Each row is a point. The points of each table are mixes of a few directions, plus a little noise. How many directions does each table use, and how many do they share? Where both have some left over, give the other angles between the two spaces (their principal angles), to ten degrees, smallest first.
In the rows, 128 means zero.

First:
0: 141 119 100
1: 124 164 209
2: 164 105  52
3: 145 159 183
4:  66  92  97
Second (6 x 3):
0: 182  99  25
1:  70 159 238
2: 126 129 132
3: 115 135 153
4: 137 123 112
5: 138 123 109
Directions: first 2, second 1, shared 1

First, 8 rows:
0: 169 127  79 187 123 111 120  99
1: 155 118 126 169 166 121 100 113
2: 112 119 175  90 123 127 141 155
3: 118 100 220  82 132 114 139 173
4:  94 143  63 133 154 166  97 110
5: 126 117 101 128 103 120 137 140
6: 125 151 141 104  92 127 162 125
7: 125 150 120 129 131 142 128 109
Second (9 x 8):
0: 111  99  93 125 117 126 119 155
1: 136 103  98 152 133 118 112 136
2: 134 128 128 134 131 126 126 124
3: 111 142 144 100 116 137 143 132
4: 138 103 100 153 136 118 109 134
5: 113 115 113 118 120 129 127 144
6: 117 233 249  55 118 160 189  81
7: 142 123 122 149 138 122 118 121
8: 148 107 103 164 144 115 108 125
Directions: first 4, second 2, shared 2

First (11 x 11):
0: 155 145   7 208  64 161  91 101  87 121 115
1: 123 197 165 133 244  84 128 160  92  86 174
2: 125 112 151  98  94 151 128 127 146 141  99
3: 114 104 164 104 123 121 137 143 148 144 116
4: 136 132 166  93 190 110 168  91 150 110 189
5: 124 127 113 158 175  85 141 128 122 123 177
6: 146 168  82 155 111 158 100 122  94 108 111
7: 145 145 148  98 175 127 160  82 142 103 180
8: 101  98 119 154  66 124  94 191 122 165  58
9: 110  59 123 127  40 138 120 146 160 178  74
10: 130 124 172  79 123 148 140 120 149 128 115
Second, 10 rows:
0: 111 163  90 110  93  92 113 102 107 152 136
1: 162  88 211  92 114 115 146 123 118 146 179
2: 150 173  88 127 209 188 137 170 142 107  64
3: 149 155 159 120 164 129 121 140 136 147  96
4: 154 100 172  79  59  91 135  84  92 142 192
5:  89 176 135 140 124  94 179 166 156 182 136
6:  76 110 122 201  98 131 191 155 177 107 123
7:  89  93 126 198 119 119  99 117 156 104  97
8: 157 125  93 137 153 165  75  98 112  74  65
9: 139 103  79  74 148 155  86 130  91 120 188
Directions: first 4, second 6, shared 0; angles 30, 40, 50, 70

First:
0: 141 130 138 141  97 119 127 104 129  50  71 175 164 109 168 199 142  86
1: 110 118 130 122 141 145 113 111 119 161 125  99 112 122 106 123 132 141
2: 123 105 142 118 131 106 102 102 130  95 116 125 150 107 177 169 144 121
3: 157 183 105 169  95 124 186 191 140 116 170 192 129 176 109  73  93 114
4: 139 129 118 106 146 138 146 157 131 172 144 101 106 142  86  84 121 155
5:  55 138 142 186 105 178  74  41  89 140  99 133 114 100 115 172 132  96
6: 117 176 114 184  97 137 152 152 125 135 175 175 119 161 115  85  95 112
7: 132 155 116 144 119 165 153 140 118 155 115 138 107 144  66 101 116 126
8: 174  83 126  47 182  75 142 189 161 155 174  67 131 136 151  82 137 188
9: 163  81 138  66 159  78 121 146 152  98 124  96 154 111 183 150 151 150
10:  98 109 141 127 134 144  89  77 113 132  96 106 125 100 131 167 145 123
Second (11 x 18):
0: 212 183  98 138  98  85 225 249 168  84 179 207 150 191 131  58  91 120
1: 128 125 126 127 137 103 128 149 139 135 174 124 131 139 153 102 121 141
2:  92 161 125 191  94 150 119  99 111 119 135 171 125 133 125 136 113  96
3: 141  91 138  75 154 147 114 104 122 137  60  80 123 100  98 162 158 143
4:  88 159 127 189 100 139 114 105 113 125 155 163 125 135 138 128 110 104
5: 157 103 127  80 154 112 136 150 141 133 120  98 132 125 127 122 141 151
6: 150 157 116 149 111 107 162 174 145 112 171 168 138 158 141  92 107 122
7:  82 140 134 174 111 150  98  83 108 132 130 141 121 119 131 146 124 107
8: 122  86 139  86 161 123  99 108 127 150 119  72 122 106 134 141 149 154
9: 168  89 136  53 154 159 135 111 125 125  16  80 126  97  73 176 168 138
10:  71 114 140 149 135 132  75  75 111 152 152 105 119 108 152 141 131 132
Directions: first 4, second 3, shared 3

First (10 x 32):
0: 143 102  94 106 116 127 125 101 140 105 137  87 125 137 107 112 128 118 120 111 114 137 127 143 111 130 115 137 116 126 130 108
1:  98 200 147 147 179 130 212 176 121 142 146 136 156 129 107 122  95  91 107 153 143 116  98 156  78 138 181 113 124 130 151 169
2: 116 168 105 120 165 129 209 144 135 114 157  86 151 140  83 103  95  79  97 132 125 126  98 175  57 140 165 124 109 128 153 145
3: 120 124 199 167 107 129  52 149 106 174  87 226 109 105 201 174 161 190 169 147 150 118 159  61 221 113 110 120 164 131 100 140
4: 114 173 111 124 167 129 208 148 133 118 155  94 152 138  87 106  95  82  99 136 128 125  98 172  62 140 167 122 111 128 153 148
5: 106 152 220 182 124 130  70 173  98 188  86 249 117 101 208 182 154 187 169 161 161 110 153  59 220 114 127 112 169 133 103 159
6: 168  50  46  73  88 125  99  56 155  73 143  34 113 147  88  95 136 116 116  83  92 151 135 154 105 130  84 152 102 122 127  71
7: 131 133  90 108 142 128 174 119 140 104 151  75 140 141  87 102 108  93 105 119 116 133 110 166  75 136 140 132 109 126 144 123
8: 139  95 136 128 100 127  72 111 126 132 111 147 111 122 154 141 150 159 147 121 127 131 148 100 172 120 100 133 138 128 111 112
9: 144  83 133 125  92 127  59 103 127 130 108 145 107 122 158 142 156 165 151 117 124 133 153  95 181 118  91 135 139 127 107 105
Second (11 x 32):
0: 155 158 171 217 147 124 153  90 138 100 136 165 131  76  88 136 136  68 123 171 145 106 142  76 130 170  66 110 123 138 183 104
1: 116 105 104  47  93 135 141 130 112 134 127 103 121 166 138  80 100 157 120 125 138 114 108 190  92  90 185 135 124 116  85 142
2: 165 179 137 157 139 168 176  60  92  81 157 142 127  85  97 123 139  91 148 165 161 130 154  85 124 162  61  82 147 108 187 138
3: 111 106 146  61  68 145 118 131  60 145 118 126 118 183 131  79 100 157 129 150 149 109 110 218 102  51 175 127 147 100  91 129
4: 120  94  88 159 180 123 120 155 194 132 141 148 151  64 140 174 175 134 142 115 123 156 110 117 116 173 115 127  85 167 142 136
5: 120  95 116 135 131  91 115 148 188 126 109 101 128 129 122 123 122 129  90  92 108 115 121 105 124 158 157 167 100 149 109 105
6: 123 130 106  42  86 152 119 119  72 120 120  76 113 188 137  99 110 173 128  92 126 140 142 152 134  95 164 132 165  88  99 143
7: 110  96 119 174 168  89  96 179 203 155 116 141 142 102 146 174 152 128 119 103  98 138 113 107 143 155 134 156  92 171 121 116
8: 120 166 117  45 111 123 155 146 100 177 133 118 113 205 181  97  78 147 148 137 115 122 116 183 132  53 182 122 149 113  70 174
9: 119 125 131 148 139  87 103 159 172 144 105 107 123 150 139 147 120 127 102  87  91 127 134  87 160 145 144 165 122 141 110 112
10: 150 151 174 222 147 170 113  90  76  97 143 181 140  61  90 176 180  99 160 168 156 148 158  88 151 157  29  83 154 117 213 111
Directions: first 2, second 6, shared 0; angles 40, 50

First:
0: 123  87 105 153 133 120 178 126 163 133  91 100 145 137 145 109 126 134 117  99 122 100 173  97 151 145 131 136 110 147 107 171
1: 147  95 111 153 154 116 181 108 122 144 107 131 143 156 123 107 129 127 111 114 135 125 118 109 150 109 165 131 143 129 152 147
2: 141 141 126 116 143 130 127 114  84 128 150 167 121 133 110 122 141 121 133 137 143 152  76 148 124  99 150 108 157 110 168 102
3: 120 152 170 137  94 130  66 151 174 137 127  77 126 120 137 171  93 135 119 152 108 117 168 118 105 156  92 178  98 139  84 125
4: 127 156 125  94 131 138 107 126  81 112 164 175 111 113 113 124 152 121 150 139 141 154  80 163 116 109 129  90 150 109 156  94
5:  91 106  93 113 112 136 155 148 161  98 111 116 128  98 157 104 148 135 149  93 118  97 187 124 143 169  91  96  93 146  81 163
6: 130 147 120 100 139 134 122 121  79 115 157 176 115 120 113 119 152 120 146 134 143 153  77 159 122 106 138  90 152 109 161  99
7: 144 127 165 165 121 118 107 130 167 159 109  75 140 153 127 161  86 134  97 147 116 118 153  97 122 133 131 194 117 140 112 136
8: 128 141 136 120 124 131 110 131 121 127 139 132 123 122 125 136 128 127 131 136 128 134 118 137 120 125 122 127 130 123 130 115
Second, 10 rows:
0: 109 121  94 100 133 136 154 129 107 100 136 162 120 108 134  99 162 124 152 106 133 128 124 148 137 132 121  75 130 124 130 131
1: 128 126 128 128 127 127 127 128 129 128 128 127 128 128 128 128 128 128 128 128 127 128 129 128 127 128 127 129 127 128 127 128
2:  92 144 117  90  98 144  99 155 140  92 142 130 112  86 146 126 146 132 159 118 118 119 162 148 118 162  78  96  99 134  87 128
3: 200 117 194 215 155  97 121  93 145 213  99  72 158 212  96 173  53 128  51 174 126 141  98  76 125  83 200 249 159 126 172 123
4:  96 151 138 103  93 141  80 159 155 105 140 110 114  92 145 146 128 134 149 131 113 116 168 141 110 166  74 122  94 138  81 126
5: 151 126 150 157 135 118 123 118 135 156 119 109 138 153 117 143 103 128 104 143 127 131 118 110 126 114 150 168 138 127 142 126
6: 114 121  98 106 134 134 155 129 108 105 134 159 122 112 133 101 158 125 148 109 136 129 120 143 138 128 125  81 132 124 135 131
7: 123 132 131 124 122 130 118 133 133 124 131 125 125 121 132 133 128 129 131 129 125 125 135 130 125 135 118 128 122 131 120 127
8: 153 113 130 150 151 117 156 108 114 148 119 133 139 156 115 122 122 124 109 130 137 136 102 116 139 102 166 142 151 123 160 130
9: 115 123 102 108 132 134 147 130 113 106 133 153 122 111 133 107 154 127 147 111 135 128 124 142 134 131 121  87 129 124 129 132
Directions: first 3, second 2, shared 2

First:
0: 140 150 116 104 142 146 111 139 125 126 130 142 148 116 122 138 143 135 140 114 124 134 136 126 142 129 140 128 148 139 143 147
1: 141  68  93 148 145 118 121 147 103 155  81 134 113 198 133 110 129 123  95 124 148  90 160  88 124 140 160 118 127 104 108 116
2:  99 128 165 146 105 102 164 100 145 115 153  94 104 108 133 122 107 114 127 153 122 133  98 144 117 114  89 140  99 119 119  98
3: 127 102 118 126 148 120 118 132 122 150  93 107 120 172 138 118 135 127 114 139 128 113 106 113 116 109 134 137  90 114 103 104
4: 124 143 142 133 111 129 138 121 135 114 151 134 128 100 124 133 120 128 136 127 127 139 132 142 130 136 117 125 140 136 138 136
5: 136 118 111 123 140 130 125 137 117 132 119 135 131 143 125 127 134 125 121 120 134 114 146 110 138 134 143 126 144 122 132 131
6: 141 148 131 138 105 148 118 134 133 117 146 166 141  96 121 136 123 142 142 112 130 150 152 152 128 154 135 109 159 150 146 164
7: 130 159 126 101 137 138 129 128 128 114 150 132 144  99 119 141 139 126 143 119 122 134 133 126 149 126 127 135 155 136 150 140
8: 100 142 167 139 104 108 162 100 147 109 162  98 111  94 130 128 110 116 135 150 119 140  98 150 121 115  87 141 107 126 126 106
9: 144 122 112 122 142 143  94 144 125 148  94 139 140 154 134 126 141 144 128 122 126 132 120 130 115 125 148 123 109 135 115 136
Second:
0: 122 124 165 148  96 125 134 109 142 126 138 123 114 119 130 128 114 129 127 135 125 143 121 152 102 143 110 110 107 128 112 117
1: 133 105  99 166 117 123 132 145 119 129 120 159 122 137 130 113 111 133 119 125 146 119 158 127 132 141 145 123 153 134 137 152
2: 129 125 124 135 126 127 129 130 127 128 127 132 126 129 129 126 125 129 126 128 131 127 133 129 128 130 130 127 132 129 129 132
3: 131 183 105   7 218 146 106 133 116 131 122  76 170 128 120 156 192 115 148 119  99 113  84  78 175  68 136 177 125 117 145 104
4: 129 114 119 154 116 124 131 134 125 128 126 144 122 132 129 120 116 131 122 127 138 126 144 132 126 138 134 122 138 131 130 140
5: 126 111 142 166  96 122 136 123 134 127 132 142 113 126 131 120 107 131 122 132 135 136 139 148 109 148 122 111 124 131 120 132
6: 127 143 135 100 143 132 124 123 130 128 130 111 136 125 127 136 141 125 134 128 119 129 113 122 133 116 123 136 120 125 127 117
7: 127 120 136 147 111 125 132 125 132 127 130 134 121 126 130 124 117 130 125 130 132 132 133 138 118 138 124 119 126 129 124 130
Directions: first 4, second 2, shared 1; angles 30

First (8 x 32):
0:  90 104  99 112 118 136 150 123 133 167 109 123 118 122 128 102 126 141 148  96 100 121 119 142 120 110 122 127 116  89 121 142
1:  88 103 100 113 118 137 151 122 133 169 107 123 117 122 125 101 124 141 147  94 101 121 118 142 118 110 122 127 114  89 120 144
2: 113 117 116 122 124 133 138 125 131 146 119 125 122 126 127 115 127 135 137 114 115 125 125 136 122 119 126 127 121 112 124 134
3:  99 113 108 118 122 135 145 123 132 159 114 124 118 123 125 109 125 136 140 104 108 124 120 138 122 114 122 127 116 103 124 138
4: 123 124 125 125 126 129 132 127 128 132 126 127 126 127 128 125 129 129 130 122 125 127 126 131 127 125 127 127 125 123 127 130
5: 244 198 213 177 156 100  61 147 110   7 186 143 163 148 134 203 135  86  70 226 208 146 159  87 156 182 146 137 167 242 151  80
6: 174 157 160 148 139 118 101 137 121  79 150 135 144 136 130 159 133 111 105 168 160 135 140 111 140 151 134 130 143 175 136 108
7:  95 106 103 114 120 136 147 122 132 164 110 124 115 123 125 105 126 138 145 100 104 122 120 141 120 112 124 126 116  94 122 142
Second:
0: 162 107 151 131  96 117 153 109 125 115 127 113 142 168  99 125 121 123 132 125 110  92 107 124 142 132 120 111  98 149 129 117
1: 179 113 143 144 141 132 102  71  96 127  87 112 177 136 164  81 152 134 107 161 151 145 114  91 157  96 113 165 112 116 158 105
2:  84 129 105 123 164 103  86 196 156 102 165 155  89 103 148 138 107 110 111  96 103 191 172 161 103 145 183 168 153 125  91 130
3: 158 142 225 143 115 124 123 125 119 109 101 159 142 139 119 223 173  89 125 166 204  79 124 143 166 141  94 115 171 134 181 128
4: 121 122 149 125 104 122 150 140 140 126 134 134 118 144 100 161 128 113 137 116 120  97 126 148 130 143 123 109 126 134 128 131
5:  77 126  69 117 135 159 143 122 131 181 114 121 120 102 141  88 128 151 139 106 110 147 127 124 102 104 120 129 124  87 120 142
6: 125 104 130 116 157 117 102 107 107 144  87 130 129 106 168  94 136 147 136 127 135 146 114 133 147  98 133 154 131  82 142 142
7: 100 129 134 125 130 125 124 159 145 128 135 147 110 122 124 159 131 111 128 112 128 135 144 151 122 139 136 132 145 119 121 134
8:  84 126  61 137 111 145 145 160 170 135 175 123 122 139 107 105 111 106 106  84  70 171 169 126  78 138 145 149 108 144  83 103
9: 180 152 129 127  99 136 168  98 106 115 149  91 140 153  89 114 104 164 148 161 125  73  90  94 134 144 111  61  98 179 127 127
10: 138 155 114 123 155 133 113 126 110 126 133 122 118 100 146 115 117 160 136 154 147 133 119 114 129 128 135 110 143 133 131 143
Directions: first 1, second 6, shared 1

First (9 x 32):
0: 199 129  90  84 116 161 176  73 129 136 124  92 151 186 124 159 119 182 129 137  91 150 145 122 133 110 107 134 124 115 149 112
1: 116 132 139  92 211  95  77  91 164  84 149 103 140 137  92 178 166 108 174 168 162  81 155  68  79 132 184 157 177  93 167 185
2: 126 201 148 130 113 143 116 165  91 129 114 164 112 104 133 129 128 137 136 115 137 155 125 145 147 131 135 105 109 127  99  89
3: 167 160 146 117 132 160 129 128  97 113 138 124 155 177 115 159 143 177 136 114 106 128 134 139 127 109 142 163 116 125 132 105
4:  87  98 130 176  65 103 185 124 156 181  81 130 102  94 124  69  84  99  65 129 124 128 122 135 146 151  72  65 102 133 122 110
5: 158 147  83  76 166 149  80 142 103  97 167 141 122 113 175 154 149 128 193 127 143 171 120 132 136 115 156 147 154 138 109 144
6:  24   7 169 239  70  53 187 119 206 187  81 111 113  95  90  34  83  57  18 134 129  52 117 122 114 166  67  86 109 138 149 154
7: 168 187 110  87 141 165  99 148  85 106 146 148 127 128 156 158 144 155 173 118 129 173 126 143 144 113 150 138 129 131 105 107
8: 105  91 137 153 136 123 101 160 120 118 152 140 132 118 144 110 139 110 130 110 131 114 109 147 124 125 138 158 131 152 117 146
Second:
0: 105  97 128 124 108 142 162 132 134 122 150 132 161 146 124 106  80  73  87 133 159 169 148 172 137  84 119 105 144 118 131 131
1: 182 148 102 117 121 135 103 166  86  97 135 130 119 194 124 146 140 168 192 115 115 120 122 122 120 108 128 152 138 122  93 148
2: 103 149 184 147 127 117 126  71 190 197  95 108  96  53 126 110 164 123  81 147 118 116 108 103 134 185 107 129 101 147 140  84
3: 120 124 168 137 153 143 112 119 120 161  87 127 130 103 133 132 143 137 145 128  99 112 145 144 136 153 110 141 141 103 105 110
4:  73 144 193 139 148 146 134  88 185 193  88 121 109  49 128 120 172 116 101 154 107 134 126 146 161 205  95 120 115 142 135  88
5: 117 104  26 100 195 119 120 199  48  11 152 173 150 145 150 194 130 186 214  99 118  96 143 115 120 134 204 117 139 130 178 201
6: 136 105 134 141  96 103 139  98 142 150 140 113 141 124 126  95  82  90  64 125 157 130 127 111 104  82 131 121 124 118 134 116
7: 146 144 181 150 125 117 101  89 144 193  87 105 104  94 129 116 151 143 119 130 104  98 119 100 118 154 105 152 120 117 102  90
8: 172 136  37  95  79 129 154 190 102  31 215 143 141 244 114 132  91 119 148 121 178 175 113 138 124  47 151 112 129 157 132 185
Directions: first 5, second 5, shared 0; angles 40, 60, 70, 70, 80
